Each row is a point. To make a cloud, some directions were put in groups of two or more. Within a group, all points are equally far from the middle, so they leave a hole (a ring in 2 directions, a hollow ball in 3). The other directions are filled evenly. Then the cloud was stretched, turned, moved and blurred a little. Count the holes, and give their numbers of directions, smallest first.

Cloud (13 x 2):
[[-20.0 -19.8]
 [-13.7 -22.1]
 [-31.6  -8.3]
 [-18.8  24.1]
 [-23.1 -18.2]
 [ 10.3  -8.5]
 [-19.3  23.8]
 [-32.1   9.6]
 [-33.1   6.8]
 [-22.1  22.0]
 [  2.2 -17.9]
 [-32.3   9.2]
 [-25.1  20.1]]
Holes: 1 (2)

Cloud, 21 rows:
[[-11.1   8.1 -19.6]
 [ -5.5  28.0  -5.3]
 [-11.1 -21.5 -10.0]
 [ 10.9  28.1 -14.8]
 [ 14.2  23.8 -30.7]
 [-12.3   6.6 -18.5]
 [ 12.6   3.7 -51.0]
 [ 25.2  -2.4  11.3]
 [  9.7  16.5 -38.0]
 [ 12.2 -33.7 -21.3]
 [ -8.3   9.3 -22.4]
 [ 28.6  23.8 -18.0]
 [ 33.1  11.5  -4.2]
 [ 12.2  23.0 -31.1]
 [  3.7 -14.7 -39.2]
 [ 40.2   1.2  -9.9]
 [  2.2  30.4  15.4]
 [ -2.6  32.2  16.3]
 [ 31.8 -26.9 -10.3]
 [ -6.6  24.4 -10.9]
 [ -8.2  -0.3 -25.2]]
Holes: 1 (2)

Cloud (29 x 4):
[[ 36.1  27.6  19.9 -21.2]
 [-24.5  20.8  -0.8  14.3]
 [ -8.8 -12.0  -0.8 -15.5]
 [-14.8   5.1  25.3  27.0]
 [ -8.9 -14.0 -18.6   1.6]
 [ 23.5   3.0 -29.0 -16.1]
 [-37.3  22.2   4.2 -11.2]
 [ 20.9  -8.4  10.5  33.3]
 [ -2.2  49.5  23.0   1.8]
 [ -0.3 -14.8 -12.6  33.4]
 [ 24.1  13.6 -13.3 -12.0]
 [-16.7  -1.5  -4.6  54.2]
 [ 39.5  10.5   2.3  -6.5]
 [  6.9   0.2   1.9 -27.9]
 [  1.7 -23.4 -11.7  -8.5]
 [-22.1  25.9 -11.6   4.6]
 [  3.6   2.6  24.1 -40.6]
 [ 35.6  18.0  18.5  11.7]
 [-10.6   5.6   8.9 -37.6]
 [ -3.5  30.6   7.9  41.3]
 [ -8.0  34.1 -19.2  -7.1]
 [ 34.4  -1.6  15.2  21.8]
 [ 42.9  -1.3  10.4  28.1]
 [ -1.4   1.8  16.7   2.8]
 [ 21.8 -23.6  12.1   9.6]
 [ 18.7  -2.0  11.5  25.8]
 [  0.6  17.4  23.0  54.8]
 [  8.0  25.1   4.7  34.7]
 [ -9.6   4.9  23.1   9.4]]
Holes: 0

Cloud, 31 rows:
[[-19.0  36.8   8.0  -0.3]
 [ 36.7   6.3  -7.5  -4.1]
 [-12.7  18.2 -50.1 -13.1]
 [ 24.7  -1.3 -19.8  32.6]
 [-29.2  24.2 -25.7 -27.4]
 [ 16.7  -7.6   3.6  21.5]
 [ 14.8  -4.9  16.8  11.9]
 [ -9.3  26.7 -24.6  12.1]
 [ -6.9   2.0  21.8  11.0]
 [-29.0 -25.1 -10.1   9.8]
 [-19.6  11.7  20.2  -4.2]
 [ -5.7 -29.2   6.8 -19.2]
 [-35.3 -30.8 -23.5  19.2]
 [  3.5  13.5 -33.6  -0.5]
 [-12.7 -14.5  -5.5 -19.7]
 [-11.1   6.7  22.5 -31.3]
 [ 38.1 -19.4 -17.6   8.3]
 [-22.4  12.5   3.2   1.2]
 [ -4.9 -22.6  16.0 -10.0]
 [-14.7   7.0 -37.0  11.2]
 [-26.5 -16.1 -24.4  16.7]
 [  0.6  -5.1 -38.0   1.8]
 [ 19.4 -11.1  10.4  20.4]
 [ 22.4  -1.1  11.5  -4.2]
 [  2.3  -2.7 -60.1  28.8]
 [  2.5  24.9 -33.5 -35.0]
 [-11.2  32.1 -17.6 -16.2]
 [  3.1  34.0 -39.3   7.1]
 [ 40.4  -3.4  -3.1  -8.7]
 [ 16.5   7.2 -27.5  16.5]
 [-12.2 -38.2  13.7  13.8]]
Holes: 0

Cloud, 51 rows:
[[-48.5   6.5   9.4   1.9   7.9   7.6]
 [-21.0 -13.6 -29.7 -15.5  37.4 -26.2]
 [-42.5  -8.9  -9.6  -8.7  25.8  -5.4]
 [ -4.0  23.8  -2.0  14.6  35.9   4.0]
 [-23.6 -37.7 -27.4 -10.1 -11.6 -18.8]
 [  6.6 -24.5 -34.8   6.6  36.6  -5.7]
 [-30.5  25.1 -16.2  25.3   3.0 -25.2]
 [-41.3   8.8 -15.2  -4.2 -26.2 -19.1]
 [-34.5 -14.1 -21.6  -9.0 -24.4 -21.8]
 [-44.6 -12.3 -22.7 -12.4  -0.6 -25.1]
 [ 17.3  25.1  17.3  14.8  14.7  17.5]
 [ -8.8  13.9 -46.6  19.6  -8.5  -2.7]
 [-34.8 -19.9   9.5  19.4  -3.1  13.0]
 [-16.4  -7.8   3.0  -8.1 -34.8  37.4]
 [  2.1  47.3  -8.4  -0.7   4.8   1.1]
 [-12.4 -39.7 -27.9  -5.5  29.1  -2.1]
 [ -3.2  -6.0 -45.4 -12.1  -5.6   9.5]
 [-11.7   0.5 -45.0 -22.1   2.3 -13.1]
 [ 18.8 -11.8   1.2  -7.7  26.2  27.1]
 [ -2.2  -7.5  12.2  14.4  15.5 -30.6]
 [  3.5 -10.2 -13.3  30.7 -30.2  -3.0]
 [ -0.2 -10.0 -11.8  32.8  -1.2 -26.5]
 [-25.6  42.9 -15.6   8.3  10.1 -15.5]
 [ 13.5  10.0 -47.5   2.3   3.0 -12.2]
 [ 15.9  28.9 -23.1 -12.1   0.6   6.8]
 [-13.2   5.3 -14.2  32.0 -24.5  34.5]
 [-32.7 -19.4 -27.9  13.0 -20.7  -2.7]
 [-12.5 -15.3  28.8  11.9   5.3  -6.4]
 [  5.8   4.4   2.8  -0.2  22.6 -37.3]
 [-31.4  23.1  -6.2 -21.8 -14.8  17.0]
 [ 15.0  32.7  -0.5  21.6 -30.0  24.2]
 [-11.3 -45.6 -28.5  -7.9  -3.6   3.9]
 [-37.5   6.5   2.4 -11.8 -24.7 -20.0]
 [ 20.4  -7.8 -21.2  30.6 -12.1  -9.1]
 [ 12.4  -7.4 -11.8 -31.8  -5.3 -19.0]
 [  1.3  -7.8 -10.2  -0.2  29.2  32.5]
 [ 22.2  -9.6  -0.7  35.2  -2.1  12.2]
 [ -1.0 -38.9 -20.6 -13.3 -22.5  -8.9]
 [ 11.4   2.8  13.7 -17.1  27.9  -3.9]
 [-30.5 -11.7 -24.3 -20.4  30.5 -24.5]
 [-46.9  18.8   6.8  -4.8   6.8   9.5]
 [-13.6   5.4 -31.1 -22.6  27.6 -28.7]
 [-19.4  18.6   3.2   2.3 -47.6  17.5]
 [ 28.6   8.7  21.0   3.8   0.9  20.0]
 [ -3.6 -50.2 -11.2  -6.1  22.6 -17.9]
 [-12.0 -24.2  27.6  -9.4  12.3   1.0]
 [ -4.2  -8.7  37.4  -4.3  -6.6  14.2]
 [-18.2  -4.8  16.6 -25.8  -6.7  28.2]
 [ 16.5  -5.6 -31.3  27.3   8.8 -22.7]
 [  7.8 -34.9 -16.8   3.6  -3.9 -35.7]
 [-14.0  -5.4  14.9  37.5  -8.6  16.8]]
Holes: 2 (3, 3)

Cloud (82 x 8):
[[-51.7   6.8   9.8   5.4 -17.5   9.0  -2.8  27.8]
 [  5.5 -10.0  31.5 -15.4 -12.6  12.7  16.4  21.7]
 [  9.7  13.1  28.6  -7.6  13.5  25.8 -18.3   4.1]
 [ -6.7   6.7  12.2 -30.6 -30.1  -6.5 -30.0  22.2]
 [ -9.9  -0.5 -25.9  28.8 -29.4  -3.2  -8.0  21.5]
 [  6.4  -6.7 -24.8  -5.9 -11.9 -25.0  28.9  14.7]
 [ 13.4  53.4 -25.9  10.7   4.3  18.2   0.9   2.3]
 [-51.2   5.0   0.8  17.0   7.7  -7.4   3.1   9.7]
 [ 27.2  -1.9 -34.8 -18.3 -20.0  -5.6  10.4  -5.0]
 [ 14.7   8.8   1.3  29.2  18.3  35.7 -20.1  16.1]
 [-23.5  14.2  39.1  -3.0  -7.6  18.1  19.3  61.0]
 [ 12.0  -5.1   3.8  41.9  11.6  24.1   5.1  24.6]
 [  7.1 -12.3 -33.9  23.8 -21.2  38.5  -0.2  16.8]
 [-31.0 -14.2  -7.1  -4.0  -1.3 -33.1  -1.0  10.7]
 [ 18.6 -18.8 -16.2   2.3  16.7 -10.3  -6.8  14.2]
 [-21.9  38.0 -10.5  -1.4   4.1   6.3 -29.4  16.1]
 [ 15.9 -31.3 -23.5  23.0  -9.1 -10.0 -10.8  13.6]
 [ -1.8  13.8 -39.7 -20.1 -17.7   9.1 -25.9   9.5]
 [-26.3  -1.2 -14.4 -36.6 -15.3   2.1  -1.4  40.6]
 [ -6.2  28.0 -13.4 -28.6 -19.3  -6.6 -44.0  20.8]
 [-21.7  -2.3  26.2  43.6  24.1 -32.1   8.0  15.0]
 [-14.6  17.6 -23.4  14.6   6.0   5.5 -25.2  15.5]
 [ -4.0   6.8 -29.7 -12.3  -6.3  13.6  18.0  22.8]
 [-11.2   0.6  23.8  20.7  16.8 -25.6  14.0  42.7]
 [  1.2   7.4   8.9  -1.8 -27.9 -17.7  40.8  27.4]
 [ -8.0 -17.3  30.7  -8.3  -0.2 -32.0 -23.4  17.4]
 [-40.7 -10.9  30.3  27.3  19.2 -27.1 -15.6   3.1]
 [ -3.7  -5.2 -18.6 -33.9 -33.7  -5.9   0.5   4.4]
 [-18.6   5.9  -6.2  30.6 -25.7  17.1   2.9  23.3]
 [ -9.2   6.2  -9.4 -40.3  -8.5  18.0 -19.3  28.1]
 [-15.9  21.2  18.1 -26.8 -24.5  -4.1   1.0  43.3]
 [ 18.8   5.5 -29.0  -4.6  -5.7  10.0  26.5  11.3]
 [-72.4 -19.8  -5.0 -16.0 -41.1 -22.7   8.0  17.7]
 [  5.5 -12.6 -32.6   2.5 -36.2  14.2 -17.8   0.9]
 [  6.9   2.3 -23.3   5.2 -21.0 -29.7   4.3 -28.3]
 [-28.8  -9.0   3.3  28.3  28.7  11.4  -2.5  43.1]
 [ 28.8  -6.2  12.2  38.5  19.9  19.8   4.6 -10.4]
 [-27.6  -1.5  -4.4 -13.4  14.3 -18.2  35.5   6.9]
 [ -5.2 -38.2  -6.3  33.2  14.8 -17.4   1.7  26.4]
 [ -7.1  -7.8 -20.6   0.4  12.4 -20.1   7.3  32.7]
 [ -5.8   9.5  29.9 -19.0  -3.6   1.9  11.1 -33.6]
 [-27.8 -17.6 -18.0 -24.8 -35.3   8.8 -15.7 -13.6]
 [-13.0  11.0 -11.7  44.6  25.3  33.5 -12.7   9.1]
 [ 12.4   8.6   4.7 -27.8 -32.8 -24.0   2.6  -9.1]
 [-20.0  28.3  11.5  -6.7  15.3  -0.5   4.6 -19.9]
 [-28.2  -2.1  43.8 -15.1 -25.8  -0.9 -21.0  13.4]
 [-34.4   3.3 -11.5   5.9   6.9 -27.7   3.2   1.7]
 [-11.9  12.3   0.9  -0.2  -6.2   2.1 -10.8  48.0]
 [  0.2 -11.0  15.5  19.1  10.3  13.8  13.1   5.7]
 [-10.9  33.2 -17.5   0.8  -5.2  -5.2 -41.8  12.4]
 [-10.8   4.9  36.0  -7.4 -27.3  14.4   1.2  29.7]
 [  9.2  -4.9   0.2 -21.3  18.7  27.6  -8.7  27.2]
 [-25.8   4.3   9.9 -12.1  25.7   4.9  -7.9 -21.3]
 [ -1.9 -41.6  10.0  27.9 -16.7  27.6  25.6  -6.4]
 [-12.3   3.0  11.1  15.9 -50.5  -2.1  -8.6  22.4]
 [-50.8  -8.4  13.6  -3.4 -30.8  11.4  13.6  54.4]
 [-37.7  10.2 -11.7 -18.8 -22.7  11.5 -23.6  33.3]
 [ 10.1  -4.8  -4.4 -33.9  -6.3 -34.0 -29.4 -25.3]
 [  5.2  -3.4 -10.9  12.1  -0.6   6.5  47.4   2.0]
 [  9.9  -9.8   4.0  57.3  -7.0  44.1  12.5  10.6]
 [-33.4 -29.4   3.9  11.8  -8.3  16.8  40.1  -6.2]
 [ 11.7 -19.9 -21.5  -9.6 -12.7   1.5 -30.4   0.5]
 [-11.6   9.2  16.4  -6.2  23.3  20.9  -3.6  18.6]
 [ 11.5 -30.8  22.5 -20.2 -37.7  -2.4  -1.3  15.1]
 [ -7.4  -1.8 -13.6   2.8  23.7  10.8  17.0  32.7]
 [  0.4  20.6 -13.3  -9.4 -22.2 -12.0 -14.6  46.7]
 [ -6.9 -22.0 -13.3   6.3  -6.6  23.4   8.8   5.0]
 [ -3.0   1.3   6.3  18.8  26.4  36.7 -15.2  14.7]
 [-21.9  -8.8   8.6  15.2  15.5 -13.9  34.9  21.1]
 [ 13.7 -20.7   3.1  -4.1  21.4 -10.9 -30.0 -23.4]
 [-12.9  20.8 -12.3  24.8 -21.9  11.9  41.7  43.6]
 [ 12.2   0.3   2.3 -11.4  24.2  23.8   2.6  43.4]
 [ 16.0 -20.7  -2.6 -18.7 -16.1 -20.6  20.7   1.9]
 [ -2.8  31.1  -1.9  11.5   1.5  26.2   1.8  15.7]
 [-15.7   8.5 -32.6  22.0 -36.0 -14.2  15.0  43.8]
 [ 20.1   6.4   1.3   0.9   5.0  23.5   4.5  47.3]
 [-51.3   8.0  41.6  15.0  -6.2  13.6  11.4  10.1]
 [ -8.2 -26.1 -17.1  12.9  13.7  -0.7 -11.1   9.5]
 [ -5.6  31.4   4.7 -27.3  -9.1  37.4 -28.9   5.4]
 [-18.8 -23.0  18.6   6.7 -23.7  -6.5  23.2  10.8]
 [-10.9 -10.2   6.1 -52.0 -26.0 -14.6 -14.2  29.9]
 [  8.9  23.7 -46.8   0.1   2.0   4.0  15.2  44.8]]
Holes: 0

Cloud (107 x 9):
[[  8.4  13.9  14.6  21.6  11.8  -0.8  -1.3  15.9  28.1]
 [-27.3  -5.9 -26.4 -24.9   3.0  21.0  -0.5  -9.9 -17.2]
 [ 14.5  -6.7  28.2 -17.1   5.3 -10.8   0.8 -22.1 -37.0]
 [-11.8  36.8   5.9 -23.7   0.2  10.3   6.1  19.4  25.3]
 [ -5.9  16.9  -7.1  11.3  23.2  24.6 -19.7  15.8  31.5]
 [ 18.7 -35.9  -2.9   3.3 -19.4   6.1 -12.4 -18.1 -12.1]
 [ -8.4 -34.0  23.6 -24.4  -7.7  41.1   7.4 -13.1  -3.5]
 [  2.8 -12.7  15.3  -3.2  40.8  40.9  24.0  -3.4  -8.2]
 [  1.0 -37.4  13.8 -18.9 -40.4  -3.7   1.4  -7.5  26.1]
 [ 19.8 -33.0  -6.2  23.9  -0.7 -24.5  16.1  16.9   0.2]
 [  5.3   3.8 -28.5  -1.8  47.5  21.3 -12.5  37.8  35.0]
 [ 10.6 -19.6   2.3 -36.3  -1.7  11.3  16.0  14.3 -25.1]
 [-27.4 -10.1  18.3  20.7  33.6  -3.6 -22.2 -14.6   7.8]
 [-15.8 -23.5  30.3 -17.4 -15.4   6.2  -3.9  17.8  13.8]
 [ 16.4 -28.8   1.1 -12.6 -11.2 -15.9  16.4  15.6  36.4]
 [  6.3 -18.8  41.0  10.7   2.4   0.1   4.3   4.2  -6.7]
 [ -1.8   8.9 -17.6  31.9  -9.6 -29.2  -2.1  18.6 -13.8]
 [-44.9 -25.2 -29.3  -7.0   5.7   8.7 -10.7  -9.9  -9.6]
 [-14.1  11.2  15.5 -13.6  -9.5   4.4 -24.9  14.8  22.2]
 [  0.5  20.3 -11.3  26.1  25.2  10.2  -3.1  42.4  30.0]
 [  0.5  15.4 -22.3  25.7  13.5 -24.5  14.6   2.9 -23.3]
 [ 37.1   9.8  32.0 -12.7  12.6  -0.4  17.3   7.6   2.7]
 [ 22.7 -13.5 -10.8  -3.7   0.2  27.1  48.4  23.6 -14.7]
 [  2.3  32.8 -27.2  31.3  28.7  20.6 -11.9  33.2  31.6]
 [ 32.6 -11.1  36.1  -6.7  11.3  11.7  26.8   2.2 -33.9]
 [  1.4  12.5 -12.9  30.2  34.3  14.4  -3.7  33.0  18.7]
 [  0.3  22.4   4.1   5.9 -17.4   0.4  -3.8  35.6   3.0]
 [ 21.2  -2.9  22.2  -9.8   8.2 -18.9   6.0  -5.3 -30.0]
 [ 25.7   4.7 -31.1 -24.0  -4.9  10.5  22.9  42.9  10.4]
 [ 19.3   3.4 -11.4 -22.7 -10.4  16.1  48.2   3.3 -20.9]
 [ -3.8   9.5  29.3  13.5  -8.2   8.9  11.0 -14.5 -35.1]
 [ -5.6   7.1 -31.3  29.4  22.6  27.8  44.2  25.0  21.3]
 [ 25.0  19.6 -23.5   5.3  19.6  27.2  22.1  52.0  23.9]
 [ 18.4  27.0   6.4 -19.6   4.9  18.4   5.5  -3.1 -27.2]
 [ 32.2  -5.6   6.7  39.3 -23.6  -1.3  27.8  17.2 -33.7]
 [ 28.2   0.0  15.8   2.8   1.6  -9.3   9.2  56.2  24.3]
 [-22.3   7.5  -4.3 -18.8  -6.3 -14.1 -17.7  41.0  23.5]
 [ 33.5  10.0 -17.0 -11.6   3.9  12.2  10.0 -17.9  15.8]
 [  0.3  -7.0 -19.8  13.1  26.7   6.9  31.8  17.9  43.3]
 [  0.0  27.7   4.5  12.4  25.5  -8.3  12.5  10.8 -23.6]
 [ -6.0  -5.3  20.3 -21.3 -14.0  -3.3  52.1 -11.6 -24.8]
 [  0.6  -8.4  -1.3  -0.1  45.3   5.7  40.5  -6.8  38.6]
 [  4.2 -31.5 -33.0  -8.0  17.6   1.0   0.7 -21.9 -26.8]
 [ 22.6   4.2 -16.9 -12.7   6.5  27.2  51.2  -4.4  -8.6]
 [ 16.5   0.1   6.9 -18.5   2.9 -17.6 -15.7  11.6 -21.8]
 [-40.8   6.2   6.5   8.8  30.7   8.6  28.6   8.3  17.4]
 [ -2.5  -4.9  21.6 -50.9 -12.6  -3.2   2.4  11.2  -1.1]
 [ -5.4   0.7  -9.2 -36.1  -6.4  -8.0   8.0  26.0   7.7]
 [ 12.1  42.6   0.3  18.6  -1.6 -18.1  24.4  49.1 -13.4]
 [ 13.4 -23.3  15.0 -33.0   6.4  39.2 -19.6 -10.8  -5.2]
 [ 22.9 -22.3  10.9  15.7  20.0 -18.9  51.3  -5.2 -20.5]
 [ -2.6 -17.4  30.6 -11.6  -4.2  25.6 -20.0 -11.6   0.6]
 [  4.3   6.8  22.1 -45.4 -19.4   5.1  11.5  11.1 -10.8]
 [-16.8 -25.2  28.3  19.7  20.5  -4.6 -14.8 -15.2  -6.8]
 [ 15.7  -5.8  12.8  -9.6  34.0   2.0  17.7  26.7  -7.9]
 [-43.4 -20.8  14.9 -11.5  20.6  13.3 -22.6  -2.8  12.2]
 [ 30.1  33.4 -34.6 -13.6   3.8  14.0  45.5  45.1  21.2]
 [ 20.1 -13.2  -9.4  -5.5  17.0   2.9  17.5  50.7  -4.3]
 [ 19.9 -16.4  27.5 -14.2   3.9 -13.8  63.4  17.7  16.2]
 [ 19.9  14.5 -16.1 -11.4   6.4 -19.1   4.4  61.9  -6.4]
 [ 10.7 -17.8 -21.1  23.6  -3.0  20.5  27.1 -10.2  -8.2]
 [-11.5  12.5 -36.2  19.4   6.3  11.0   6.8   4.6  48.7]
 [ -5.0   4.5  32.6 -17.5 -25.1  -1.1  -5.5  29.2  30.1]
 [  3.5 -45.1   0.0 -15.0  10.6  -8.2  33.4   0.9 -26.4]
 [-22.6  -7.4 -39.7  15.3  -1.0   3.7  -6.0   4.1  27.1]
 [ -8.5  12.7  -7.0  19.3   8.9   6.6  10.6 -16.3  44.4]
 [ 11.4  36.1  23.2 -37.8 -11.8  10.8  29.6  16.2   8.9]
 [-34.8  -4.0  -3.3   8.1  23.9 -27.2 -38.1 -18.2  40.6]
 [-16.7 -12.0 -26.8   9.8 -14.7  -2.5  -6.4   0.1  22.8]
 [ 27.5   3.0  -8.7   2.1 -15.9 -42.6   9.2  22.1 -19.9]
 [ -0.9 -17.4  17.7   9.8  -1.9 -26.1 -30.0  16.9  28.5]
 [-18.2  23.5 -51.5   2.6 -11.0  19.3  -0.7   7.3  32.1]
 [ 25.3 -37.3 -17.1  10.3  -0.7  -5.7  -7.1  -2.6 -23.3]
 [  8.7  22.5 -23.2 -20.3  21.1  22.6  14.9  23.7  -6.8]
 [ 13.4   7.0  -4.4 -27.2   6.3  14.2 -22.7  -7.6 -28.3]
 [-32.4  -6.1   0.9 -31.3 -11.7  21.4   1.6 -21.1   2.5]
 [ 27.2 -10.1  34.7 -35.4  -9.7  -1.5  -0.9  -3.2 -31.9]
 [ 13.4  11.0 -12.4  28.5   5.5 -29.3  24.0  12.8 -46.3]
 [ 27.9 -11.1 -33.0 -11.2 -12.2  23.1  25.2   7.8   1.5]
 [  1.3   3.5  18.6  45.1   7.3 -22.3  22.5  15.9  -6.3]
 [ -0.9 -23.7 -11.4  11.2   0.7  27.4  31.5 -13.4  -1.7]
 [ -7.7 -15.3   5.2 -28.7 -25.0  -5.0  22.8 -20.3 -22.7]
 [ -2.5  24.7  -1.2  22.3  21.0 -38.1  18.3   7.2   5.8]
 [ -6.1   3.0  -6.6  -1.2  -4.2  -3.7  39.7 -18.5 -25.4]
 [ -4.3  -7.2  -9.3  16.1 -10.6 -23.2 -19.0   8.6  36.5]
 [-15.9   5.1 -21.5  -0.2  -3.8   9.7 -14.7  46.0  31.1]
 [-15.5  -1.1   4.5   1.1 -11.6 -20.4  26.3 -11.8  -2.4]
 [ 27.3  -3.1  -2.0  21.2 -16.1  11.3   2.0   1.7  -9.5]
 [ 21.5  -9.8 -10.4 -19.7   5.3  -6.9  16.6  57.0  15.6]
 [  3.7 -15.0 -30.0  32.7  41.7  14.8 -25.3   5.4  -6.9]
 [ 12.8 -28.0 -13.6   5.1  17.8  11.9  35.1 -13.4 -13.4]
 [ 14.6   4.0   1.8  -1.9   3.9  34.1  10.3  25.8  11.5]
 [-12.7 -11.5   8.3  -1.8  16.7 -27.9 -23.1 -12.2 -25.8]
 [ 16.9 -27.6  30.4  -0.3  18.6 -16.6  -8.9  14.1   7.0]
 [ 32.8  -5.2  13.6 -29.6  -0.3   3.8 -21.0  -3.3   0.4]
 [  1.1  16.4  23.1  24.7  -1.6   1.5  21.6  26.1  -9.2]
 [  1.7   6.0 -16.6   3.3 -29.9 -16.4 -38.2  16.3  -9.2]
 [-31.0  14.5  10.4   2.5  35.1   1.6 -33.1   5.0  46.9]
 [  7.6   0.8 -42.5  -3.6  -2.6 -22.7   5.0  13.5  -3.9]
 [ 23.3 -23.0  16.5 -38.8 -26.7 -11.4  19.5 -21.3  -5.2]
 [-10.7 -27.2   2.6  10.0  26.4  24.5  40.3   4.3   2.1]
 [  2.7  23.1 -40.5  19.1  37.2  29.5  26.6  48.5  49.2]
 [-12.8 -11.7   5.4  29.8  31.2   4.5  -9.6 -22.9   8.3]
 [ 30.7 -16.4  31.8  13.0  22.5 -19.6  33.7   7.5 -44.1]
 [ 37.0  12.9 -38.6   7.4   1.8  13.7  37.6  12.6   9.8]
 [ 51.5  27.4  -0.5   6.1 -11.5  15.9  17.7  44.3  11.6]
 [ -0.7 -25.7  -1.7  14.5  29.1  -2.4  32.7  -3.4  23.4]]
Holes: 2 (2, 2)
